Each row of a before or after table is a point. One or more steps were done to the points. Then noise was added and the rows were shuffled. The steps act on how far a point lies along the listed directions, d1 being the first. What was done? A step turns or swaps two directions, mirrors them in a line or flattens them onto one, adds a multiple of one to another, or multiplies one. Angles are multiples of 10 degrees, from the lower direction toward the higher: turns from -170 to 170, lines from 10 to 170 but not 90. Use the fewest steps. Two steps may share a direction if one is a turn and the other turns, adds or multiplies; they go together, in the order done. Otherwise the lowest direction goes first.
(in the rows, 128 means zero)

Directions:
(1): [121  85]
(2): [171 121]
Before:
[[126 168]
 [ 98 101]
 [111 148]
 [126  93]
 [ 98 124]
 [101  84]
 [138 111]
 [109  87]
 [134  72]
 [163  72]
 [131  80]]
After, 11 rows:
[[138  80]
 [143  74]
 [109  79]
 [108 147]
 [174  79]
 [142 114]
 [117  84]
 [103  96]
 [118 167]
 [100 118]
 [132  93]]
Steps: turn d1 and d2 by 10 degrees

Directions:
(1): [176 157 104 117]
(2): [133 120 102 183]
(3): [162 120 176 147]
(4): [108 181 145 145]
Before:
[[147 164 134 143]
 [153  90 107  99]
 [146 109 105 118]
 [140 143 162 182]
 [151 165 162 137]
 [184 112  70 136]
 [151 149 100 151]
 [146  71 115 158]
 [185 169 142 100]
 [114 120 132  75]
 [162 108 197 129]
 [118 134 117 135]
 [152 158 133  76]
 [129  80 130  68]]
After, 14 rows:
[[123 132 113 135]
 [141  62 117 136]
 [152  98 121  86]
 [142 157 164 151]
 [113 139 135  76]
 [198 101  90 125]
 [149 156 138 155]
 [182 168 163 117]
 [122 102 139  55]
 [149 110 115 109]
 [136 103 204 133]
 [154 170 145  89]
 [162 138 106 153]
 [129 122 155 187]]
Steps: turn d1 and d3 by 20 degrees; turn d2 and d4 by -20 degrees

Directions:
(1): [ 87 155 135 197 129 108 129 118]
(2): [143 137 130 140 133 135 199 174]
(3): [133 204 137 111 140 159 112 134]
(4): [ 73 137 144  83 106  93 136 152]
Before, 11 rows:
[[153 152 128 134 150 154 124 124]
 [ 70 127 155  88 122 114  90 117]
 [135 125 125 128 124 137 196 185]
 [ 91 142 132 174 136 119  85 116]
 [161 143 137 128 151 166 119 126]
 [141 157 127 107 145 134 132 137]
 [142 167 133 117 138 157 177 158]
 [139  86 114 172 134 112 153 106]
 [109 139 126 144 146 151 153 141]
 [ 94 249 166 140 144 170 155 164]
 [122 144 142 154 128 128 114 147]]
After:
[[102 111 125 192 129 114 129  98]
 [ 88 161 133 200 126 122 115 121]
 [107  80 140 129 125 104 123 123]
 [180 118 136 113 158 185 119 118]
 [146  55 123 239 140 139 182 119]
 [132 106 114 147 140 109 122 110]
 [100 121 126 154 141 138 148 133]
 [139 117 136 147 129 126 140 156]
 [ 93 171 141  96 123 108 149 142]
 [115  88 127 134 126 104 135 122]
 [151 110 127 111 137 147 167 180]]
Steps: swap d1 and d2; turn d3 and d4 by -150 degrees

Directions:
(1): [ 99  89 168 149 180 161 112 135 117]
(2): [142 136 134 152 125 108 119 213 119]
(3): [108 186 153  87 127 174 123 146 140]
(4): [131 162 115 109 197  83 123 121 117]
(5): [159 165 114 189 146 164 152 115 130]
(6): [178 121 152 100 126 142 144 125  62]
Before:
[[114  50 118 103 116  86 123  69 122]
 [146 135  77 154 114 112 154  98 158]
 [ 86 135 106 104 112  76 119 107 194]
 [161 145 126 196 139 167 133 144 115]
 [118 167 106 165 140 114 120  88 155]
 [153 153  92 148  98 115 156  90 150]
 [145 156 129 131 165 122 157 129 107]
 [106  91 132 186 159  65 111 188 143]
 [143 118 160 165 196 171 132 155 111]
 [162 149 131 129 138 153 127 135 122]
 [138 158  73 115 110  15 118 129 149]
 [108 173 129 176 176 128 134 132 144]
 [145 145  93 162  94 140 156 120 152]]
After, 13 rows:
[[137 162 100 146 171 101 145  91 141]
 [ 94 120 126 137 219  42  90 135 131]
 [144 117 151 168 103 201 144 162 140]
 [125  72 126 122 160  53 127  90 124]
 [118 141 152 145 163 156 146 137 123]
 [138 123 124 180 157 117 121  84 116]
 [155 150 134 131 139 159 126 136 127]
 [159 170 115 187 121 161 135 148 136]
 [129 141  89 154 173 103 143  99 152]
 [ 58 106 116  88 113 107 110  86 184]
 [153 161  88 153 147 108 153 113 135]
 [139 105 148 199 144 143 149 123 106]
 [102  81 134 195 114  90 113 194 158]]
Steps: turn d1 and d4 by -80 degrees; swap d3 and d6

Directions:
(1): [187 136 150 130 154 160 192 112  95 135 122 144]
(2): [149 148 102  97 119 151 125 127 115  86 116  48]
(3): [163 105  94 108 124 131 116  94 166 196 105 114]
Before:
[[152 164 127 117 144 148 138 133 141 107 132 125]
 [110 141 128 118 136 117 138 145 107  63 145  77]
 [149 127 182 152 152 137 184 106 115 125 140 214]
 [110 118 150 131 149 121 111 125 140 162 132 158]
 [121  78  64  99 121 114  78  72 210 247 105 142]
 [105 130 116 125 117 113  85 132 146 124 122 133]
 [184 142 157 141 151 147 198 128 114 188 106 225]
 [149 123 168 124 152 119 147 128 101 117 128 153]
 [174  84 109 101 130 112 141  87 165 249 108 197]
 [167 137 140 104 136 163 176 110 107 132 115 114]]
After:
[[154 162 127 116 143 149 137 131 144 110 132 122]
 [116 131 129 133 127 117 104 128 139 134 123 154]
 [153 140 131  98 126 161 160 114 111 116 116  92]
 [138 153 116 114 117 133 130 147 133 135 104 140]
 [ 99 122 144 128 142 119 100 130 141 150 132 144]
 [ 93  99 101 120 130 113  96 102 173 189 126 164]
 [140 123 149 111 139 116 122 129 115 113 122 123]
 [121 106 108  97 112 101 109 122 152 174 122 158]
 [137 130 132 121 147 122 158 128 111 102 139 103]
 [121 129 139 125 124 128 126 111 142 104 132 145]]
Steps: flatten d1 and d2 onto the line at 50 degrees; multiply d3 by 0.4

Directions:
(1): [102 150 164 132 119 176 158 127  67 133 131 118  89 183 114  92 109  91]
(2): [112 146 154 130 170 128  89 134 111 165 168 127  84  78  72 127 166 145]
Before (11 x 18):
[[127 146 131 139 119 122 143 130  99 139 135 153 118 132 126 113 116 110]
 [142 157 101 134 133 104 109 138 142 125 135 117 116 105 139 143 134 154]
 [116 155 171 145 143 186 125 146  81 155 151 126  56 144  86 109 143 122]
 [102 154 182 129 152 153 109 125  85 152 164 134  74  69  80 118 179 144]
 [177  93  78 118 118  51 102 110 206 105  94 139 193  88 173 154 123 166]
 [102 124 146 150 103 163 184 126 102 105 104 117 127 194 153 113 100 100]
 [143 138 101 135 144  78  80 136 168 153 157 118 148  38 106 159 180 183]
 [106 117 159 156 106 155 139 161  82 135 128 105 119 164 127 100 113 106]
 [122 121 133 134  77 134 208 114 115 105  99 134 151 201 155 103  97  91]
 [148 115  79 118 124  78  94 129 206 117 124 130 138 110 149 132 154 153]
 [122 152 133 112  89 181 193 125  83 125  93 135 110 210 159 108  85  84]]
After, 11 rows:
[[165 109  97 117 159  49  62 115 193 136 132 138 156  40 122 155 157 184]
 [132 141 127 136 110 121 148 134 105 131 128 151 129 133 136 117 111 110]
 [118 150 162 146 116 200 155 140  77 133 127 124  76 186 121 102 115 102]
 [ 91 157 195 130 131 178 141 123  57 144 147 124  68 122  90  96 152 115]
 [141 103 103 132  77  99 193 115 159  98  91 141 184 170 173 131 106 109]
 [119 108 140 153  92 143 148 157  99 121 113 107 141 175 148 108 103 111]
 [118 108 120 146  94 136 178 122 136  91  90 123 155 183 179 132 102 113]
 [147 131  98 105  76 150 190 125 130 104  72 141 151 198 190 131  79 102]
 [139 162 114 132 138 113 108 140 131 133 141 113 102 104 127 137 135 149]
 [119 158 136 138 160 107  79 138 122 176 177 111 102  48  72 137 185 169]
 [137 127  98 118 147  84  77 130 191 139 150 130 109  92 120 127 172 155]]
Steps: turn d1 and d2 by -40 degrees

Directions:
(1): [134 140 107 165 100 226  88 123 153 139 143 102 116 145 149 119 115 139
  93 128 152 161 174  95]
(2): [156 126 121 170 179 144 100 135 141 146 192 154 118  87 100 145 170 128
 118  90 164 102 119 187]
(3): [ 69 117  96 156 110 126 117 184  93 189 160 196 133 132 139 133 127 120
 133 140  83 153 118 113]
(4): [163 136 139 106  80  98 123 122  78 160 142 163 169 160 136  86 111 113
  98  94 202 114 144 128]
(5): [139 133 218 175 145 133 144 125 153 112 102 186 146 117 146  89 154  97
 116 159 122 170 145 132]
(6): [105 170 157  76 103 137 141 151 185 195 100 125 149  79 137 137 154 171
 142  92 137 134 140 134]
Before:
[[108 149  86  76  89 124 141 155 159 178 118 129 112 121 138 158 130 160
  146 135  98 123 146 126]
 [ 85 139  92  68  97 143 142 141 155 172 120 114 143 142 125 133 105 156
  133 104 131 122 143 119]
 [ 43 125 138 103 122 118 149 163 161 154  58 124 128  96 129 162 137 159
  154 156  40 168 137  93]
 [174 138 201 128 117 122 136 107 139 115 136 153 176 136 133 102 145 122
  112 106 182 141 135 157]
 [198 135 146 125 157 165 119  84 166  77 135  84 111 123 141 112 146 151
   95  91 222 118 144 171]
 [200 106 158 202 136 189  84  65 104  79 154 130 147 143 124  63 114  98
   54 120 206 140 175 139]
 [143  96  87 128 152 114 100 108  77  85 180 111  93 151 124 144 108 137
  130 112 142 103  94 149]
 [124 100  79 123 118 112 139 117  79 104 110  57 115 168 134 126  62 123
  134 150  97 118 104  68]
 [113 145 141  86 119  94 168 130 137 142  74 111 128 129 152 137 103 131
  126 128  99 133 133 101]]
After:
[[126 152  95  56  73 112 145 144 144 175 112 128 123 132 137 142 120 157
  140 128 122 120 155 125]
 [172 122 127 160 190 183 105 106 177  96 168 101  90  98 131 137 168 156
  104  90 191 127 130 189]
 [ 89 138  96  64 111 144 147 138 165 159 115  99 136 138 124 139 104 156
  142 107 121 119 144 117]
 [135 124 180 160 168 156 135 121 183  92 136 130 132  99 120 154 167 131
  139 135 105 156 118 160]
 [106 142 169  57  61  75 147 131 109 168  59 145 182 142 139 101 110 143
  112 108 150 146 163  86]
 [152  92 134 241 201 222  82  90 151  65 160 113 103  99 113 116 139 114
   88 158 121 156 148 146]
 [154 107  90 113 122 108 140  98  83  95 105  44 118 169 133 117  65 122
  122 134 133 106 110  76]
 [136 152 150  82 128  92 167 117 143 132  69  99 129 129 146 133 107 129
  118 119 121 123 137 110]
 [136  95  82 136 153 119  95 116  75  88 186 118  92 151 128 150 111 137
  133 112 130 109  89 151]]
Steps: turn d2 and d3 by 30 degrees; multiply d4 by -1

Directions:
(1): [135 139 188 146  77 155 166 173  89 151 192 148 114 163 150 126 139 109
  85 148 114 146 158 154 175 105 109 135 158 170 134  99]
(2): [163 171 132  73 142 130 108 121 191 115 148 146 130 171 185 127 186 123
 146 148  97 158 120 138  91 175  71 120 127 148 150 138]
Before:
[[135 142 140  97 128 136 128 145 134 138 154 162 129 138 151 132 153 106
  143 139 118 148 122 139 129 147 122 129 129 142 133 122]
 [178 172 101  51 171 130  78 102 228 106 136 141 135 154 197 141 209 135
  188 153 102 162  88 134  71 227  78 104  93 141 151 163]
 [139 134 199 163 102 154 158 163 102 146 173 151 109 171 145 123 112 111
   55 143 123 156 160 171 188 113 107 138 159 167 138  93]
 [141 161 168 117 123 165 148 158 121 128 165 142 125 167 154 129 146 122
  121 152 118 126 138 150 169 133  89 155 150 162 121 125]
 [148 144 132  97 122 136 127 120 163 117 128 147 121 132 140 105 163 117
  138 137 122 166 106 138 126 146 109 139 139 116 129 138]
 [115 110 136 139 136 124 148 148 105 117 124 142 154 119  86 138 103 123
  126 118 144 127 140 120 143 100 148 149 131 117 111 137]
 [123 115 189 150  94 148 170 166  57 148 182 158 108 138 138 130 122 108
   81 151 125 146 190 156 182 103 135 153 155 149 106  89]
 [118 124  79 106 162  78  77  95 179 117  68 119 137  95  89 128 119 129
  184 109 136 101 104 117  91 149 152 151 105  85 117 156]
 [126 117 163 130  97 138 145 156 112 154 158 115 124 117 113 121 146 120
  107 122 130 131 147 144 160  96 131 138 152 132 128 110]
 [ 80  88 173 198  79 151 173 167  47 162 163 134 110 130  83 126  90 119
   74 122 148 138 147 123 196  65 169 138 148 167 110 107]
 [117 115 144 154 110 143 141 146  68 154 113 106 129 123  98 139  93 123
  128 122 154 121 133 138 175  88 166 130 134 120 133 106]
 [ 78  81 147 214  79 138 163 142   7 152 147 100 111  65  48 100  60 125
   69  94 170  76 146 119 211  51 222 159 138 125 112  97]
 [112 106 159 164 113 120 152 111  86 146 117 109 120 111  85 130 115 112
  105 113 163 121 149 141 174  75 154 135 132 135 144 123]
 [167 175 108  86 157 147  93 116 188 119 147 118 150 172 185 129 168 114
  159 137  93 171 125 133  88 178  79 118 103 153 144 139]]
After (14 x 32):
[[132 138 147 107 118 139 135 151 119 144 161 162 126 137 147 132 146 104
  134 140 120 147 127 142 139 136 128 131 134 145 131 116]
 [142 141  96  92 164 121  90 103 155 124  77 104 142 130 129 141 130 134
  179 122 140 132 102 124 104 147 136 119 108 102 147 138]
 [127 111 204 187  52 177 185 199  38 173 216 144 106 138 132 137 124 109
   76 153 132 139 156 163 226  99 148 132 149 183 120  91]
 [159 157 119  58 175 114  94  99 188 103 127 155 129 149 185 131 181 127
  159 150 104 163 141 135  75 192  86 134 115 122 128 138]
 [134 145  38  68 207  86  48  41 210  80  60  96 142  83 117 102 151 153
  189  95 137 100  72  85  44 187 149 130  76  81 144 173]
 [169 169 141  86 169 126  97 109 207 109 127 149 126 181 182 124 160 126
  116 144 106 171 122 154 100 184  66 122 127 145 156 133]
 [127 123 112 110 165 112 123 126 147 103 106 143 159 121 101 138 122 129
  151 116 136 132 125 114 105 127 132 144 119 107 118 152]
 [145 139 125  82 140 123 107 121 179 131 130 114 135 122 136 122 176 127
  147 122 120 139 121 134 106 142 105 127 132 119 140 137]
 [149 171 152  95 143 157 131 141 152 117 152 141 129 169 165 130 159 127
  139 154 113 130 126 145 144 153  77 150 142 156 126 137]
 [ 93  96 130 174 101 102 129 141  86 151 109 120 122  87  57 126  77 116
  129 110 151  89 138 130 168  86 188 166 134 105 100 122]
 [135 132 113 102 166  99 104  68 171 116  79 108 134 120 116 130 155 123
  155 113 148 131 116 126 103 134 123 124 106 117 157 155]
 [127 144  78  74 188 107  76  80 220 100  88 129 137 144 144 128 168 142
  176 122 119 159  83  94  54 181 103 112  96 131 136 173]
 [137 129 155 128  94 147 151 141 120 133 147 147 114 129 123 105 142 111
  111 136 129 161 120 146 162 116 125 146 151 125 123 122]
 [136 139 171 167  88 173 158 172  77 158 196 120 133 162 146 128 117 101
   92 136 113 157 167 152 181 102 119 135 137 175 125  98]]
Steps: swap d1 and d2

Directions:
(1): [152  91 164 124 159 160  88  68 104 113 139 101 181 183 143 163 156 101
 124 116 144 120 101 107 131 158 158  54 120 103 140 109 137 101 132 142
 163 148 128 118 138 130  60 189 133 164  95  67 121 127 155 114 112 156
 166  55 124 155 121 156 139 106 164 100]
(2): [142 158 142 149 123 163 142 147  81 130 181 174 107 127  94 146 145 125
  99  92 115 121 146  91 148 186  97 154 147 162 113 162 182 108 159 157
 116 129 132 107  51 173 107 103  90 112  63 154  94 115 103  90  94 138
 149 106 163 192 161 124  81 145 132 150]
(3): [174 146 107 152  94 127 161 105 129 152 133 167 218 133  98 131 137 128
 109 153  63 168 116 117 143  96 135  74  95 148 144 113 108  92 145  79
 109 113 114  66 101 134  96 144 135 157 130 174 132  87 122 167  69 131
 103 159 163  51 124 105 107 120 135 135]
(4): [159  83 134 128 109 135 179 146 116 123 143  93  83 122 177  80 155 141
 138 151  63 170 131 140 141 109 121 125 127  68 143 111 164 140 125 156
 133 156 130 136 132  82  91 147 137  67 127 123  74 123 112 163 141 141
 121  87 213 149 125  61 153  78 105 165]
Before:
[[141  83 130 132 124 126 129 108 144 124 107  91 110 135 171 104 144 121
  135 140 122 144 115 139 136 105 147 118 125  83 136 119 128 137 111 127
  138 140 127 140 157  96 113 148 146 134 136 101 121 135 149 143 141 146
  116 108 145 128 113 113 150 111 123 133]
 [129 159 115 140 122 135 120 135 129 147 133 161 137 129  88 140 131 132
  101 112 124 119 144 115 127 149 111 151 126 164 106 136 134 118 140 124
  117 108 114 114  96 154 132 101 106 130 112 145 129 123 130 100 119 114
  118 153 113 121 147 144 117 140 131 133]
 [ 94 121 117 123 122  96 119 145 155 117 102 112  75 110 146 116 106 151
  147 122 171 113 128 149 125 118 112 170 125 118 117 136 126 154 114 139
  131 130 132 172 166 103 155 111 133 100 160 126 136 153 119 122 188 127
  133 140 107 132 125 149 141 138 113 131]
 [ 94 160 142 123 139 123 102 133 123 123 113 127 111 130 114 134 117 128
  126  95 181  97 138 121 118 147 113 157 137 155 118 149 123 142 129 147
  134 119 132 143 134 136 170 103 126 139 127 131 146 141 116  87 139 109
  135 147  81 150 142 143 108 163 140 122]
 [176 151 128 147 115 156 139  90  97 154 147 190 249 148  84 161 153 109
   99 125  87 163 110  98 139 125 136  56 105 175 144 126 129  79 157  82
  130 108 120  54  73 172  94 141 125 182 107 169 137  81 131 141  57 155
  128 131 157  85 129 138  78 149 149 105]
 [135 123 139 122 128 146 141 169  94 124 155 138  75 116 123 133 145 135
  119 103 111 136 138 110 139 162  97 176 145 116 109 155 178 143 140 158
  118 141 123 135  77 131 122 116 106  91  84 128  86 122 113 116 124 133
  142  99 160 184 153 112 120 127 129 164]
 [106 133 142 125 141 140 117 160 104 119 142 136  70 117 136 115 119 132
  127  99 165 120 144 116 126 157 118 164 147 132 113 146 150 152 149 154
  137 130 138 161 111 130 146  96 111  95  99 119 111 142 125  94 153 146
  151 100 123 178 141 133 122 128 122 141]
 [104 133 106 113 103 109 147 155 145 145 119 133 102 106 129 114 112 134
  131 137 122 140 131 147 124  93 116 157 133 117 132 124 116 147 128 119
   90 128 116 152 126 112 154 100 140 116 152 153 128 139 121 140 141 110
  111 162 145 104 112 108 149 133 111 140]
 [114 132 118 130 114 120 144 143 121 126 128 136 108  98 126 101 126 122
  138 129 117 139 131 140 122 137 119 150 137 145 141 140 139 149 135 132
  117 125 144 123 132 136 141 127 125 112 136 144 122 131 122 128 130 117
  119 150 129 127 127 128 117 143 114 133]
 [118 138 122 127 130 129 145 129 131 131 119 132 111 114 130 117 122 133
  138 123 131 102 139 129 134 121 128 149 135 142 118 131 147 126 136 140
  142 117 130 147 132 134 133 116 121 124 120 144 146 138 118 119 136 123
  124 143 116 144 136 151 118 145 115 130]
 [116 118 127 136 133 146 129 160 108 115 151 124  73 117 145 119 130 147
  136 120 138 110 156 133 122 160 110 155 143 116 115 156 151 151 120 161
  122 138 138 144 124 131 135 116 114  82 117 123  90 141 122 112 137 122
  138 107 133 178 124 116 123 115 108 143]
 [114 117 136 109 129 129 141 159 101 114 139 119  71 121 137 108 136 135
  128  99 134 121 141 135 116 169 106 170 151 118 122 139 157 167 127 164
  124 140 136 158 123 142 139 113 115  97 114 123 115 143 111 106 160 118
  139  99 146 197 147 126 133 131 115 142]]
After:
[[117 121 130 126 133 127 112 110 120 119 124 127 145 123 121 125 130 108
  138 121 142 125 117 132 121 148 139 114 132 146 144 132 127 135 133 130
  134 128 143 120 145 143 122 150 127 145 130 116 135 133 140 115 123 128
  138 131 103 124 122 157 122 142 136 109]
 [125  82 134  95 151 115  96 116 141 115  93  80 131 140 158 135 132 125
  149 136 148 132 106 141 116 110 150 118 117  81 129 111 108 153 104 122
  145 142 120 153 174  88 128 165 153 138 149  70 136 138 158 146 154 131
  135 104  95 114 109 144 174 107 143 117]
 [103 134 137 135 137 128  97 123 120 112 130 134 101 137 119 156 123 134
  125  92 188  96 125 116 134 169 109 152 133 140 110 151 151 127 134 154
  139 134 133 156 126 142 123 123 112 123 110 113 129 148 122  84 159 142
  162 104 101 175 139 176 114 147 138 119]
 [ 91 153 135 119 133 114 109 138 137 124 101 117 106 122 123 123 113 133
  133 106 177 103 139 135 114 129 114 160 135 146 120 143 113 152 122 141
  133 121 130 151 152 121 182 101 136 131 145 132 151 141 116 101 150 105
  125 159  81 132 135 134 120 158 130 124]
 [110  97 133 123 150 137  95 122 127 110 123  95 114 140 159 134 123 136
  147 129 166 102 135 141 107 143 139 114 130 102 127 135 118 151 108 145
  142 137 136 148 169 115 128 149 137 118 139  90 118 151 149 117 146 124
  142 100  94 154 104 145 150 110 126 113]
 [116 133 124 123 135 126 132 113 136 128 110 122 125 123 133 125 120 128
  141 125 143  99 133 130 133 120 140 133 132 140 119 126 137 125 130 135
  150 118 129 147 147 131 131 128 126 136 122 132 155 137 126 119 139 124
  128 139 105 137 130 164 126 143 123 120]
 [161 136  94 136  87 109 181 132 144 164 109 162 203 106 120 102 133 141
  127 170  58 194 120 143 129  53 131  94  97 145 152 110 101 117 132  61
  114 104 120  78 121 116 144 121 154 139 179 193 144  88 119 193  99 131
   82 186 174  25 110  92 114 130 109 127]
 [108  93 140  94 151 119 107 122 124 107 107  87 115 144 153 121 130 123
  142 110 159 112 120 144 104 150 138 129 136 103 131 115 122 166 108 148
  146 140 132 164 172 124 136 147 136 134 142  86 146 153 143 116 173 119
  141  94 104 162 123 152 160 121 133 113]
 [114 135 137 117 135 145  97 105 115 135 140 146 157 151 106 170 125 106
  115 103 157 113 114 114 126 147 130 111 135 137 130 129 126 113 142 127
  112 130 117 131 105 149 112 129 126 166 103 118 134 136 141  98 112 130
  151 115 114 139 122 161 131 145 153 111]
 [ 97 110 139 109 150 121  99 133 134 117 106 102  99 127 156 113 111 127
  144 121 183 119 127 136 112 125 145 133 134 111 122 118 110 160 130 136
  153 129 137 175 164 103 150 121 138 116 139  90 139 151 150 117 174 143
  143 106  91 137 117 149 155 117 127 118]
 [119 139 108 128 127 113 110 125 159 146 100 133 149 129 112 130 121 134
  120 135 132 123 131 135 114 111 131 134 111 141 114 116 100 130 120 107
  124 107 115 128 145 123 145 118 129 138 153 126 149 132 147 122 141 106
  104 170  92  79 125 146 147 131 130 119]
 [151 101 139 146 122 148 135 118 111 123 143 125  96 134 148 119 155 119
  116 117 116 137 128 115 149 145 129 131 137 106 126 143 164 123 129 146
  132 140 130 125 105 127  98 135 122 125  92 114  99 126 135 116 118 153
  131  93 167 171 137 111 117 123 128 150]]
Steps: mirror d1 and d4 in the line at 60 degrees; multiply d2 by -1
